Every row gives one point. Each copy is the shape, with its points in the same order, turned, moved and blurred by noise. Say if it was mirrored as well.

Shape (9 x 3):
[[-0.25  0.04  0.22]
 [ 0.19  0.17 -0.13]
 [-0.55 -0.14 -0.62]
 [ 0.13  0.04  0.24]
 [-0.28 -0.23 -0.35]
 [ 0.00 -0.20  0.43]
 [ 0.19 -0.25  0.53]
 [ 0.21  0.00  0.09]
 [ 0.11  0.31  0.16]]
Copy 1:
[[ 0.34  0.27  0.08]
 [-0.17  0.15 -0.12]
 [ 0.48  0.02 -0.79]
 [ 0.02  0.14  0.21]
 [ 0.35 -0.09 -0.45]
 [ 0.28  0.02  0.38]
 [ 0.14 -0.07  0.54]
 [-0.08  0.05  0.10]
 [-0.11  0.39  0.10]]
Copy 1 is: mirrored
Copy 2 (9 x 3):
[[-0.14 -0.14  0.24]
 [ 0.17  0.32  0.01]
 [-0.46  0.01 -0.59]
 [ 0.20 -0.02  0.31]
 [-0.11 -0.11 -0.41]
 [ 0.27 -0.32  0.27]
 [ 0.41 -0.34  0.41]
 [ 0.30  0.11  0.12]
 [ 0.14  0.21  0.31]]
Copy 2 is: only turned

Shape:
[[ 0.10  0.13  0.09  0.16]
 [-0.89  0.03  0.14  0.34]
 [-0.51 -0.20 -0.05  0.01]
 [ 0.07 -0.13 -0.06  0.29]
 [-0.04 -0.11  0.23 -0.15]
 [-0.12 -0.11 -0.07 -0.26]
 [-0.35 -0.16  0.00  0.29]
 [ 0.07  0.34  0.00  0.24]
 [ 0.13  0.02  0.84  0.01]]
Copy 1, 9 rows:
[[ 0.00 -0.26 -0.17 -0.05]
 [-0.85 -0.16  0.18  0.28]
 [-0.34  0.11  0.27  0.28]
 [ 0.05 -0.29  0.00  0.23]
 [-0.07  0.01  0.19 -0.20]
 [-0.05  0.25  0.01  0.00]
 [-0.28 -0.21  0.13  0.32]
 [-0.10 -0.29 -0.39  0.01]
 [-0.16 -0.34  0.22 -0.77]]
Copy 1 is: mirrored
Copy 2 (9 x 4):
[[ 0.08  0.17  0.12 -0.01]
 [-0.66 -0.07  0.62 -0.42]
 [-0.35 -0.31  0.22 -0.31]
 [-0.13  0.01  0.02  0.16]
 [ 0.19 -0.21  0.24 -0.13]
 [ 0.09 -0.27 -0.01 -0.31]
 [-0.37 -0.12  0.25 -0.07]
 [ 0.00  0.38  0.08 -0.09]
 [ 0.49 -0.01  0.75  0.13]]
Copy 2 is: only turned

Shape, 9 rows:
[[ 0.42 -0.06  0.20  0.08]
 [ 1.12 -0.07  0.09 -0.15]
 [-0.32 -0.01 -0.03  0.31]
 [-0.17 -0.02  0.00 -0.11]
 [-0.17  0.31  0.11 -0.26]
 [-0.23 -0.01 -0.54  0.14]
 [-0.01 -0.05  0.20 -0.07]
 [-0.05  0.06 -0.19 -0.16]
 [-0.20  0.43  0.05  0.12]]
Copy 1:
[[-0.08  0.09 -0.19  0.42]
 [-0.47  0.50 -0.76  0.62]
 [ 0.21 -0.40  0.10 -0.01]
 [ 0.08  0.04  0.15 -0.12]
 [ 0.32  0.30  0.00 -0.14]
 [-0.02 -0.38 -0.19 -0.34]
 [ 0.06  0.11  0.09  0.19]
 [ 0.07  0.11 -0.10 -0.21]
 [ 0.56 -0.04 -0.11 -0.09]]
Copy 1 is: mirrored
Copy 2 (9 x 4):
[[ 0.05 -0.22  0.42  0.14]
 [ 0.68 -0.29  0.91  0.18]
 [-0.20  0.11 -0.25  0.22]
 [-0.18 -0.02 -0.05 -0.14]
 [-0.25  0.24  0.18 -0.27]
 [ 0.18  0.24 -0.43  0.00]
 [-0.12 -0.19  0.20 -0.01]
 [ 0.03  0.13  0.03 -0.21]
 [-0.40  0.48  0.10  0.10]]
Copy 2 is: only turned

Shape:
[[ 0.08  0.14 -0.20 -0.42 -0.36  0.66]
 [ 0.08 -0.11 -0.64 -0.35 -0.13 -0.12]
 [ 0.36  0.30 -0.04  0.05 -0.30 -0.12]
 [ 0.11 -0.07  0.36  0.21 -0.23 -0.35]
 [-0.53  0.14  0.22  0.30  0.10 -0.07]
 [ 0.49  0.23 -0.20  0.17 -0.12  0.30]
 [-0.34  0.09  0.14 -0.06 -0.28  0.07]
 [ 0.25 -0.25 -0.19 -0.15 -0.20  0.21]
 [ 0.16  0.55 -0.07 -0.29  0.25 -0.04]]
Copy 1, 9 rows:
[[-0.38 -0.55 -0.14 -0.28  0.00 -0.50]
 [ 0.07 -0.42 -0.26  0.05  0.61 -0.06]
 [ 0.42 -0.11 -0.22 -0.17 -0.06 -0.32]
 [ 0.32  0.31  0.04  0.24 -0.16 -0.16]
 [-0.01  0.35  0.47 -0.17  0.02  0.16]
 [ 0.29 -0.56 -0.10 -0.19 -0.29 -0.17]
 [-0.11  0.13  0.23 -0.13  0.09 -0.27]
 [-0.04 -0.43 -0.15  0.22  0.05 -0.23]
 [ 0.06  0.02 -0.45 -0.53  0.00  0.09]]
Copy 1 is: mirrored
Copy 2:
[[ 0.36 -0.57  0.08  0.15 -0.23  0.46]
 [-0.27 -0.24 -0.26 -0.33 -0.43  0.48]
 [ 0.12  0.23 -0.08 -0.02  0.10  0.48]
 [-0.26  0.43  0.23 -0.02  0.20  0.07]
 [-0.63 -0.01  0.12  0.48  0.15  0.19]
 [ 0.36  0.00 -0.39  0.23 -0.10  0.34]
 [-0.30 -0.15  0.27  0.26  0.02  0.40]
 [ 0.12 -0.13 -0.06 -0.16 -0.24  0.14]
 [-0.10 -0.24 -0.37  0.04  0.48  0.65]]
Copy 2 is: only turned
Copy 3:
[[-0.05 -0.25  0.11 -0.80 -0.56 -0.10]
 [-0.38  0.51 -0.12 -0.34 -0.31 -0.18]
 [ 0.11  0.00 -0.40 -0.11 -0.17  0.02]
 [ 0.35  0.06 -0.16  0.15  0.25 -0.22]
 [ 0.02 -0.31  0.27  0.48 -0.13 -0.37]
 [ 0.22  0.02 -0.12 -0.13 -0.44  0.39]
 [ 0.09 -0.25  0.14 -0.05 -0.10 -0.51]
 [ 0.10  0.27  0.15 -0.40 -0.23  0.01]
 [-0.44 -0.31 -0.24 -0.06 -0.05  0.19]]
Copy 3 is: mirrored
